Rows are points. A path goes straight from each point to the next, and from the last back to the first. The post is the endless flat space through its rows: a point in 2 columns, a line in 3, a plane in 4, and so on, so that a path can go around it. Count how often the path circles the post. Going back the other way cancels.
(in the rows, 128 means zero)

Post:
[[148 142]]
Path (15 x 2):
[[104 127]
 [133 179]
 [185 160]
 [166 192]
 [108 184]
 [181 176]
 [172 123]
 [164 128]
 [129 100]
 [ 98 153]
 [129 134]
 [113 177]
 [148 157]
 [199 132]
 [159 107]]
Times around: 2

Post, 3 rows:
[[ 69 140 144  96]
 [169  78 145 100]
 [119 150 128 137]]
Path (22 x 4):
[[138 132 148 164]
 [ 82 151 169  88]
 [138  73 147   7]
 [136  84 130  95]
 [124 117  95 177]
 [ 82 132 181 127]
 [125 132 154  97]
 [140 129 116  80]
 [ 79 103 100  95]
 [ 57 107 132 121]
 [103 107 164  92]
 [142 140 191  70]
 [192 141  85 152]
 [118 126 106 138]
 [131  71 145 141]
 [ 94 141 164 115]
 [160 146 155  93]
 [119 167 161 139]
 [148 106 184  42]
 [107 122 110  58]
 [ 68 110 114 111]
 [125 147 134 156]]
Times around: 4

Post, 8 rows:
[[ 46 109 111  88 177  89 135 204 132]
 [139 101 135 153  93 132 118  32 111]
 [ 87 134 117 101 110 128 107 163 109]
 [122 136  86 117  80  86 119  96  86]
 [190 105 141 138 140 154 156  55  93]
 [129 151 123 121 111  82  94 106 128]
 [149  85 109 156 154 155 157 111 160]
 [ 94 134 115 160 190 118 161 155 119]]
Path (18 x 9):
[[142 119  78 128 153 139 118 108 127]
 [120  97 167  46 166 189 162 108 101]
 [161  62  55 131 111 112 167 139 209]
 [131 140 127 118 135  96 125 137  82]
 [120 159 141 157 204  78 143 106  51]
 [ 63 127 123 142 162 107 108 120  91]
 [105 101 159 141 135 175 123 115  62]
 [174 130 128 174  82  89 106  75 153]
 [ 99 128 144 120  88 119 131  98 161]
 [153 170  45 129 137  61 142 128 148]
 [162 102  99 142 182 130 155  89  39]
 [111 123 110 116 151  72 130 129  50]
 [171 209 158 149 128 121 132 172 105]
 [ 87  78 166  90 106 152 120 117 191]
 [147 133 140 126 134 175 153 105 170]
 [203 163 148 153  66 168 138  99 125]
 [ 92  76 117 131  46 137 127 106  64]
 [124 118 120 146  99 101  69 105  99]]
Times around: 0

Post, 11 rows:
[[161  93 143 133 152 166 159 100 175 146 115 128]
 [138 111 128 111  99 124 148 130 140 100 169 187]
 [161 162 122  94 107  71  87 150 190 123 217 175]
 [134 179  85 159  86  39 168 156 161 143 150 131]
 [114 217 109 150 109 141 151 149 114 132  99 163]
 [147  98 175 116 155 171 185 166 114 133  97 195]
 [ 90  55 143  98 111 200  96 150 101 208  51 153]
 [164 121 145 105  93 106  86 155 130  99 110 185]
 [108 113 129 157 180  99 172 131 134 138 107 154]
 [108 164 182 165 148 200 102 192 122 119 102  75]
 [121 170 132  93 111 146 127 161  66 121  95 120]]
Path (24 x 12):
[[151 151  89 139  81  84 159 151 128 156 136 162]
 [158 182 130 136 123  94 139 100  65 158  46 202]
 [127 209 137 124 113 162 132 123 169 163 124 146]
 [104 153 135 140 125 139 128 134 220 125 174 159]
 [140 102 207 103 120 126 115 178 171 166 134 163]
 [121 177 153  95 138  71 175 152 105 129 178 185]
 [115 132 171  81  67 136 139 205  89 113 105 200]
 [161 126 117 146 109  85  99 134 177 115  59  88]
 [139 118 113 153 163  87 122 140 137  70 132 136]
 [148 127 123 114  76 159 151 192  78 156 124 125]
 [178  99 179 123 133 154  99 113 177 153 137 184]
 [148 120 161  43 105 106 123 140  89 123  93 167]
 [ 80 121 140 119 143 170 138 145 134 158  85 190]
 [178 149 151 136 143 141 227 103 121 114  80  96]
 [116 107 153 155 129 171 120 132 124 138 117 170]
 [164 127 102 115  75 109 117 135 139 135 146 208]
 [ 85  90 122 172 132 161 187 228 114 100 115 164]
 [128 140 119 155 103 141 133 122 138 106  55 136]
 [ 63  88 128  63  91 113 125 100  82 143 129 197]
 [143 164 165 119 168 105 152 150 144 167 174 137]
 [121 153 165  78  92 200 106 151 102 177 143 149]
 [129 194 174  79 126 170 155 157 141 116 171 143]
 [173 141 135 113  97 168 121 112 176  80 141 137]
 [102 100 117 123  88 152  76 189 157 193 128 112]]
Times around: 1

Post (17 x 18):
[[109 129 147 131 146 155  98 136 145 108 111 167 108 124 133 130 148 129]
 [135 204 130 161 113  68 147 135 139 154  94 103 120 148 138 115 132  83]
 [142 156 170  99 103  87 168  94 127 176 142 139 103 125 113 132 154 150]
 [ 82  65 157  55 108 150 124 124 162 110 139 119 141  66 131 188 137  99]
 [ 66 110 185 132 100  93 188 156 146 102 163 123 144 110 153 153  83 137]
 [179  86 137  95  99 143 108  99 103 134 109 207  84 112 136 157 146  95]
 [139 135 142 168  77 111 139 116 180 184 137 144 159 122 225 106 152  79]
 [131 133 120 162  56 161 107 131 120 127 139 153 153  86 157 126 143 121]
 [126  94 143 185 188  78 139 147  98 144 127 161 121 136 151 147 155 129]
 [148  73 178 126 106  97 143 156  84  94 116 103 136 140 157 191 197 145]
 [149 144 118 190 153  70 123 162 168 157 104 115 104 181  89 128 116 138]
 [184 142 127 123  95 161 190 136 101 100 105 101 101  74 162 165 102 106]
 [119  91 126 160 114 113 118 159 115  90 164 115 111 113 191 131 140 109]
 [ 72 110  90 112 105 169 172 102 182 104 117 143 102  90 145 127 118  96]
 [103 132 177 175 173 105 122 104 144 106 140 148 193 154 117 116 116 130]
 [136 128  97  67 117 100 154 140 155 113 112 123 152  96 185 148 164 100]
 [113 102 168 129 169 106 122  97  79 140  89 103 173 137 212 140 117 121]]
Path, 30 rows:
[[172 164 135 108  52 125 154  88  87 195 153 191 113  74 172 126 144 180]
 [130  91 154 165 125 164 131  73  95 181 145 181 108 101 192 129 153 120]
 [117 119 158 153 116  43 146 144 114 173  84 158 170 190 122 147 166 103]
 [164 141 193 153  93 103 213 126 115  55 154 134 174 119 152 135 159  75]
 [137 130 151  78 121  91 156  99 176 131 120 171 125  99 163 117 152  77]
 [ 84  92 136 178 201  56  96  79 168 169 128 159 146 162 136 134 143 104]
 [137 169 157 117 165 109 198 120 178 121 104  50 202 116 149 202 177  79]
 [147  78 145  49 146 138 186  84  84 150 154 161 162  72 209 165 200 145]
 [ 86 144 119 116 127 100 184  91  73 143 162  78 154 147 216  98 162 154]
 [120 128 160  95  99 176 157 127 141 100 104 110 190  64 155 216 138  77]
 [113 126 144 133 160 118 144 123 123  97  85 158  84 110  97 175  98 118]
 [174  89 116 144 138 144 139 147 121 119  86 143  98  88 146 160 179 144]
 [120 138 163 138 130  97 187 172 145 148 118 101 194  67 170 146  57 112]
 [131 112 183 121 106  38  91 112 110 174  96 125 165 125 224 141  62  73]
 [157 117 136 165 135 103 189  72 120 152 146  92  93 123 145 160  71 123]
 [161 148 192  45 136  82 179 164 126  37 155 131 156 145 171 180 167  99]
 [101 103 135 153 137 105 146 196 101  72 134 148 150 127 165 137 166 103]
 [205 124 138 150 132  67 148 153 114 138 148  76 123 119  85 129 104 157]
 [104 123 145 110 100 103 138 107 119  93  99 143 128 110 207 120 132 146]
 [ 72  99 173 166  48 144 155  60  98  78 136 106 171 106 202 160 137 102]
 [ 79 134 125 128 130 118  77  96 116 104 128 134 143 124 157 101 111 135]
 [172 174 137 152 103  84 229 124 161 160 139  97 155  58  59 154  59  93]
 [ 88  96 128 174 103 124 173 114  80 162 135 146 169  84 236 117 153 114]
 [199 145 147  37  93 203 173 138 148 103 121 118  90  78 159 170 136 150]
 [128  89 158 149 152  62 176 127 126 135 163 118 144 150 157 176 104 146]
 [120 120 103 196 126  98 140  71  66 139 147 129 137 123 129 139 107 181]
 [142 162 145 100 121 148 215 129 149  72 147 125 125 100 112 171  59  74]
 [ 76  42 132  93  91 145 157 174  93  89 135 116 109 120 189 147 195 156]
 [174  87 172 148 101 113 147 106  87 146 173  91 125 119 141  93 152 163]
 [146 130 191  80  89 141 205 128 144 101  93 178 129  95 146 176 118 129]]
Times around: 2

Post (17 x 18):
[[121 137 130 137 146 117 111 154 166 144 136 130 106 148 122 124 119  61]
 [101 104 131  79 127 151 126 141 171 130 174 185 131  92 165  93 135  97]
 [139 111  81 116 192 142 103 113 123 104 106 142 134 114 126 121 113 110]
 [124 149  95 131 145 140 147 151 132 163 138 125 134 144 130 141 146 211]
 [125 154  72 103 126  64 110 141 174  66 121 126 155  31  79 145 180 156]
 [184 174 118 125 108 159  95 160 179 125 144 140 159 142 106 206 147 156]
 [117 115 129 129 151 102 149 131 125 113  87 155 141 147 145 113 120 119]
 [161  80 149 123 175 127 163 103 105 129 110 137  92 155 147 175  84  94]
 [177 114 167 167 102 102 113 128 105 164 124 104 109 155 117  87 146 182]
 [104 146 124 130 129 159 139 141 170  99 113  99  82 127 121  99 172 127]
 [142 138  62 137 121 150 137 151 226 117 122 130 122 107 145 143 162 146]
 [228 162 137 131 137 160 118 112 133 166 128 138 108 124 152 130 170 134]
 [166 129 149 154 154 131 111 184  65 111 152 151 143 135 129 112 118  92]
 [ 99 110 114 130  60 191 170 117 150 172 149 165 128  98 131 161 189 154]
 [119 104  86  73 176 161 144 180 145 114 104 197 167  91 105 168 130 118]
 [153 124 159 143 136 133 137 147  97 132 117  97 156 101 113 129 112 149]
 [ 62 131  94  88  98 153 122 209 146 105 155 101 186  87 139 143 200 131]]
Path:
[[111 127 126 114 123 134 162 151  97 153 109  77 143 193 200 155 136 111]
 [210 179 122 130 144 188 137 147 174 120 138 158 159 104  78 149 138 129]
 [117 169 110 179 143 107 119 102 107  94 142 197 128 134  86 131 170 116]
 [203  94 140 135 190 125 166 118 183 115 109 133 112 158 112 152  90 147]
 [167 131 115 116 125 142 144 129 207 113 122 117  93 148 139 176 104  99]
 [138 123  95 103  54 143 108 179 197 152 134 126 199  77 169  67 225 139]
 [169 111 162 145 213 155 174 118 104 126 126 172 134 136 105 170  39 113]
 [123 104  96 128 159 137 140 160 115 156 132 142 132 120  63  89 157 160]
 [146 135 112  98 125 113 132 185 149  93  99 134 154 145 120 103 161 145]
 [158 126 127  80 108  99 132 180 170 117 111 168 156 107 138 116 152 140]
 [ 94 184 107 152  78  62 135 188 191 105 154 114 226  96  92 175 143 118]
 [136 127 138 143 151 140 106 167 174  74 100 114 162 143  56 173 129 132]
 [148 157 167 143 104 203  73 183 108 106 193 195 199  76 147 136 141 139]
 [118 141 148  77 134 234 104 186  83 201 167 198 133  97 171 127 166  89]
 [ 87 106  95 141 118 150 127 131 167 130 134 145  98  99  80 163 172  89]
 [125 112 127 128 110 195 157 190 175 140 167 242 200 133 119 144 147  64]
 [ 88 127  97  89 133  95 154 162 182 115 131 136 147  66 116  45 149  91]
 [191 173 167 141  91 126  51  49  73 206 144  99 125 114  93  64 183 158]
 [104  87 104 106 172 141 159 119 141 107 126 120 181  29 105 119 108 149]
 [188 131 171 133 192  99 141 143 131 138 139 134  89 137 127 109 184 121]
 [135 150  74 153 123 136  85 102 128 122 193 167 144  79  80 114 178 171]
 [153 151 109 134 111  98 133 124 184 100 130 102 113 142 101 198 132 137]
 [ 92 124  73  70 202  39 122 136 131  77 117 102  91  32  84 132  64  76]
 [ 98 104  89 166 120 153 102 172 104 138 125 102 172 109 147 156 104 119]
 [165 146 120 202 144 129 159 146 130 146 123 200  90 171 121 200 155 132]
 [144 156 127 121 117  67  80 153 175  93  77 100 111 125 112 103 142 184]
 [170 135  23 156 230 159 111 133  31  66 124 115 116 122 208  67  89  74]
 [ 55 104  76  89  87 180 186 221 148  97 154 124 163 153 173 145 154 132]]
Times around: 0
